Each row of a before or after table is a point. One or more steps were done to the points. Then noise was added and the rows were shuffled. The steps act on how far a point lies along the listed directions, d1 being the first. Name the steps. A step turns or swaps two directions, mirrors them in a line or flattens them onto one, adds a multiple of one to another, or multiplies one. Angles are multiples of 10 degrees, from the lower direction toward the higher: turns from -170 to 170, lines from 10 to 170 but not 90. Use the fewest steps. Two steps may share a direction if one is a turn and the other turns, adds or multiplies; they go together, in the order done. Otherwise the lowest direction goes first.

Directions:
(1): 0.033; 0.032
(2): -0.032; 0.033
Before, 12 rows:
-0.011; -0.019
-0.008; -0.049
0.022; -0.044
-0.058; 0.055
-0.040; -0.007
0.000; -0.023
0.009; 0.058
-0.024; -0.016
0.011; -0.018
0.001; -0.057
-0.016; -0.022
-0.011; -0.047
After:
0.020; 0.054
-0.028; -0.051
0.030; 0.008
-0.004; 0.021
0.006; 0.019
0.034; -0.071
0.018; 0.016
0.024; 0.015
0.040; -0.008
-0.004; 0.050
0.024; 0.045
0.028; 0.041
Steps: turn d1 and d2 by 160 degrees

Directions:
(1): -0.050; -0.020; -0.012
(2): -0.008; -0.012; 0.054
Before:
0.060; 0.032; 0.063
0.017; 0.007; 0.024
-0.013; -0.002; -0.039
-0.004; -0.028; -0.023
0.042; 0.024; 0.006
-0.006; 0.000; -0.009
-0.029; -0.022; 0.025
0.054; 0.016; 0.070
After, 8 rows:
0.035; 0.018; 0.030
0.025; 0.013; 0.089
0.016; -0.004; 0.086
0.003; 0.001; 0.031
-0.001; 0.002; -0.011
-0.038; -0.023; 0.005
0.005; 0.008; -0.039
0.006; -0.023; -0.027
Steps: turn d1 and d2 by -30 degrees

Directions:
(1): -0.012; 0.009; 0.051; -0.037
(2): -0.014; -0.001; 0.035; 0.053
Before (11 x 4):
-0.016; -0.009; 0.013; 0.021
-0.003; -0.018; -0.008; 0.066
-0.013; 0.000; 0.052; 0.048
0.007; -0.018; -0.020; 0.075
0.004; 0.018; 0.050; 0.040
-0.022; 0.011; 0.046; 0.043
0.001; -0.001; 0.004; 0.012
-0.005; -0.009; -0.006; 0.014
-0.008; -0.002; 0.016; -0.010
0.030; -0.011; -0.102; 0.082
0.014; 0.004; -0.009; 0.016
After:
0.005; -0.003; -0.010; 0.008
0.023; 0.008; -0.023; 0.056
0.016; 0.005; -0.013; -0.008
-0.005; -0.012; -0.021; 0.018
0.028; -0.015; -0.072; -0.010
0.018; -0.019; -0.064; 0.002
0.001; 0.000; -0.034; 0.059
0.041; 0.005; -0.092; -0.091
0.012; -0.011; -0.034; 0.060
0.000; -0.009; -0.016; -0.003
-0.009; -0.005; 0.011; 0.015
Steps: turn d1 and d2 by 80 degrees

Directions:
(1): -0.030; 0.020; 0.030; -0.049; -0.041; 0.006
(2): -0.035; -0.045; 0.007; 0.031; -0.032; -0.031
(3): 0.020; -0.054; -0.017; -0.051; 0.006; -0.005
Before:
-0.016; -0.030; 0.004; 0.028; 0.005; -0.014
0.031; 0.031; -0.025; 0.068; 0.039; 0.005
0.013; -0.072; 0.000; 0.032; 0.002; 0.006
-0.011; 0.053; 0.003; -0.012; -0.026; 0.020
-0.048; 0.012; 0.037; -0.051; -0.071; -0.002
0.000; 0.018; -0.034; 0.092; 0.024; -0.009
0.007; 0.022; 0.003; -0.040; 0.026; 0.021
0.043; 0.037; -0.037; 0.018; 0.035; 0.006
-0.004; -0.024; 0.003; 0.097; 0.003; -0.025
0.045; 0.052; -0.006; 0.023; 0.052; 0.026
0.032; -0.022; -0.033; 0.040; 0.047; 0.003
After (11 x 6):
-0.051; 0.054; 0.023; -0.034; -0.057; 0.008
-0.032; 0.055; 0.025; 0.027; -0.025; 0.013
-0.029; 0.039; 0.048; -0.019; -0.043; 0.012
-0.018; 0.041; 0.005; -0.002; -0.033; -0.008
0.044; -0.075; -0.041; -0.026; 0.026; -0.007
0.013; -0.030; -0.027; -0.041; -0.013; 0.001
-0.020; 0.024; 0.037; -0.020; -0.027; 0.007
-0.003; 0.022; 0.030; 0.044; -0.006; 0.031
-0.035; 0.050; 0.033; -0.022; -0.049; 0.006
-0.015; 0.012; 0.019; 0.003; 0.003; 0.004
-0.002; -0.013; -0.006; 0.006; 0.023; 0.002
Steps: turn d1 and d3 by 120 degrees; multiply d2 by 0
